Each point is reached from the start by the listed moves, each made 0, 1 or 2 times, or once backwards (-1), plus a little noise. Is the number of moves made odd or even? Then give how often each move was made.
(in the rows, 128 means zero)

Moves:
(1): [118 153 145]
(2): [110 156 123]
Start: [127 107 132]
Points:
[ 91 183 161] -> odd (2, 1)
[137  83 115] -> odd (-1, 0)

Moves:
(1): [138 124 129 125 138 141 127 122 142 115 155 124]
(2): [125 140 134 129 142 114 111 136 130 132 128 148]
(3): [127 127 127 130 138 133 124 133 120 122 144 138]
(4): [119 127 122 123 117 131 133 138 143 139 118 125]
(5): [130 130 130 112 125 139 140 121 120 110 125 136]
(6): [122 136 122 116 122 114 149 127 118 118 117 145]
(7): [126 119 141 144 120 129 121 118 119 109 134 136]
(8): [125 140 144 150 139 126 127 125 116 126 118 136]
(9): [139 130 118 125 116 133 137 131 127 125 127 118]
Start: [126 124 125 126 145 129 129 130 139 117 132 122]
Points:
[ 75 151 165 187 170  90 108 151 129 124 108 190] -> even (0, 1, 1, 2, -1, 1, 1, 2, -1)
[155 143 154 119 179 154 146  93  98   7 191 186] -> odd (2, 1, 1, -1, 2, 1, 1, 1, 1)
[137 119  78  33  90 158 226 113 141  55 129 128] -> odd (1, -1, 0, 1, 2, 2, 0, -1, 1)

Moves:
(1): [125 122 131 134 131 128 124 128 129 127 131 139 133 130 126 128 129 122
 131 131 130 108 128]
(2): [134 133 120 134 133 134 128 129 118 131 132 122 134 126 124 130 132 133
 139 126 126 132 124]
(3): [124 137 127 139 126 127 125 127 128 133 122 142 142 130 122 122 131 130
 113 129 121 129 133]
(4): [136 118 129 132 133 128 126 130 128 132 123 128 122 128 129 125 123 128
 130 127 132 128 121]
(5): [131 138 125 133 127 122 128 136 124 130 121 125 129 137 128 125 135 131
 126 126 123 130 128]
(6): [131 126 123 122 131 125 123 126 125 133 135 142 128 129 141 128 131 121
 123 124 132 127 131]
(7): [124 109 131 146 123 141 125 118 124 122 128 129 118 127 118 134 134 128
 136 136 133 114 119]
(8): [125 129 132 139 123 123 136 128 128 133 124 135 137 132 128 128 135 126
 126 125 130 125 134]
(9): [122 119 133 128 132 127 125 120 118 122 126 128 139 130 124 125 135 130
 128 128 126 128 126]
(10): [135 126 133 131 125 126 121 135 119 128 130 125 120 119 129 128 129 128
 137 127 127 128 127]
(11): [122 120 129 124 138 124 129 138 112 123 128 122 123 114 116 129 127 141
 124 131 130 125 129]
(12): [118 137 129 111 121 131 121 128 133 131 120 139 132 131 119 124 127 137
 124 121 135 126 140]
(13): [129 124 129 136 127 125 132 131 120 117 137 125 119 135 131 124 121 131
 133 129 128 131 129]
(14): [126 118 126 126 126 129 130 124 124 124 132 125 120 123 128 131 126 131
 128 121 121 127 124]
(15): [132 130 121 130 120 149 134 129 115 130 120 110 118 125 130 129 116 117
 131 142 132 123 127]
(16): [126 131 128 130 130 118 128 121 125 129 132 122 121 132 129 131 129 132
 130 132 120 135 128]
(17): [136 129 130 123 133 136 137 125 125 125 118 128 128 126 123 130 129 127
 134 130 130 130 128]
(18): [125 138 118 118 128 128 143 107 137 123 135 120 126 121 112 128 125 133
 118 121 129 130 126]
(19): [126 118 132 126 135 121 125 126 130 121 140 128 121 126 117 130 128 122
 127 129 117 132 136]
(20): [126 130 139 128 133 135 135 125 124 138 136 121 119 137 128 120 132 122
 125 134 116 130 118]
Start: [120 131 125 128 124 138 143 131 133 123 130 125 129 126 122 126 132 119
 128 129 136 127 141]
Points:
[161 104 125  81 151 223 167 149  14 131 126  50  57  74 126 120 119 111
 161 153 145 129  97] -> even (-1, 1, -1, 0, 0, 2, 0, -1, 1, 2, 2, 0, 0, 1, 2, -1, 2, 0, -1, 2)
[170 156 104 188 129 111 161 143 121 135 113 119 128 166 137 135 143 122
 188 128 149 134 143] -> even (1, 2, -1, 2, 2, 0, 0, 2, -1, 0, -1, 0, 1, -1, 0, 2, 1, 0, 0, -1)
[ 84 166 116 107 127 189 208 120  90 130 147  68 101 101   7 115 130 135
 106 136 111  99 166] -> odd (1, 2, 0, -1, 1, -1, 0, 2, -1, 0, 2, 2, 0, 1, 2, -1, 0, 2, 2, 2)
[ 95  88 148 147 136 136 141 127  92 133  95 137 150 134 100 113 133 129
 110 146 132 140 163] -> even (-1, 0, 1, 2, -1, 0, 0, 2, 2, -1, 1, 1, 0, 0, 1, 1, 0, -1, 1, 0)
[157 134  96 137 121 144 174 122 110 121 169 110 128 117 159 129 130 106
 164  90 138 120 117] -> even (1, 2, -1, 0, 0, 1, -1, 1, 0, 1, -1, -1, 1, 2, 0, -1, 0, 1, -1, 0)
